Rows are points. The window is the flat piece filled in between its corners: a triangle in 3 columns, a solid with four corners in 4, and so on. A path goes straight from each point to the next, and from the last back to the first. After which points does the path pass through the window?

Window:
[0.026 -0.021 -0.011]
[-0.030 0.084 -0.060]
[-0.035 -0.037 0.032]
Path:
(1): [0.004 0.061 -0.029]
(2): [0.060 0.025 -0.004]
(3): [-0.011 -0.029 -0.062]
(4): [-0.055 -0.019 -0.025]
(5): [-0.029 0.072 0.019]
(6): [0.024 -0.004 0.017]
(7): [0.003 -0.033 -0.021]
(8): [-0.040 0.004 -0.061]
(9): [-0.020 0.063 -0.001]
(10): [0.008 -0.028 0.059]
(11): [-0.008 -0.061 -0.045]
(12): [-0.005 0.018 -0.068]
Through the window after points: 6, 8

Window (4 x 4):
[0.025 -0.017 -0.031 0.016]
[0.048 0.005 0.004 0.051]
[0.014 0.041 0.028 0.016]
[-0.106 -0.032 0.003 0.033]
Path:
(1): [0.020 -0.010 0.037 0.054]
(2): [-0.001 0.057 -0.045 0.021]
(3): [-0.061 0.006 -0.015 0.032]
(4): [-0.036 -0.031 0.014 0.041]
(5): [0.053 -0.003 0.022 0.026]
(6): [0.033 0.029 -0.013 0.022]
(7): [-0.045 0.008 -0.021 0.040]
(8): [-0.038 -0.062 0.008 0.009]
(9): [-0.083 -0.046 0.018 0.022]
(10): [-0.099 -0.006 -0.014 0.044]
(11): [-0.077 0.000 -0.066 0.038]
(12): [0.018 -0.036 0.048 0.020]
(13): [-0.029 -0.029 0.012 -0.003]
(14): [-0.007 0.014 -0.033 0.031]
(15): [-0.072 -0.010 -0.011 0.058]
(16): [-0.091 -0.039 0.009 0.011]
Through the window after points: 3, 7, 9, 11, 15

Window:
[0.020 0.067 -0.042 0.015 0.000 -0.043]
[-0.074 -0.069 -0.021 -0.037 0.021 -0.006]
[-0.015 -0.018 -0.030 0.028 -0.010 0.089]
[0.070 0.039 -0.014 -0.004 0.007 0.031]
[0.077 0.015 -0.038 0.033 0.050 -0.088]
[-0.058 -0.012 0.017 0.008 0.028 0.019]
Path:
(1): [0.051 0.013 -0.018 0.053 0.023 -0.075]
(2): [0.076 0.010 -0.066 -0.023 0.079 -0.052]
(3): [-0.036 0.008 -0.026 -0.001 0.022 0.033]
(4): [-0.042 -0.039 0.021 -0.004 -0.051 -0.006]
(5): [-0.030 -0.059 0.005 0.003 0.009 0.005]
(6): [-0.032 -0.005 -0.047 -0.051 0.028 -0.001]
(7): [0.004 0.012 -0.040 -0.001 0.034 0.002]
(8): [-0.005 -0.032 -0.002 0.028 -0.027 -0.067]
Through the window after points: 1, 5, 7
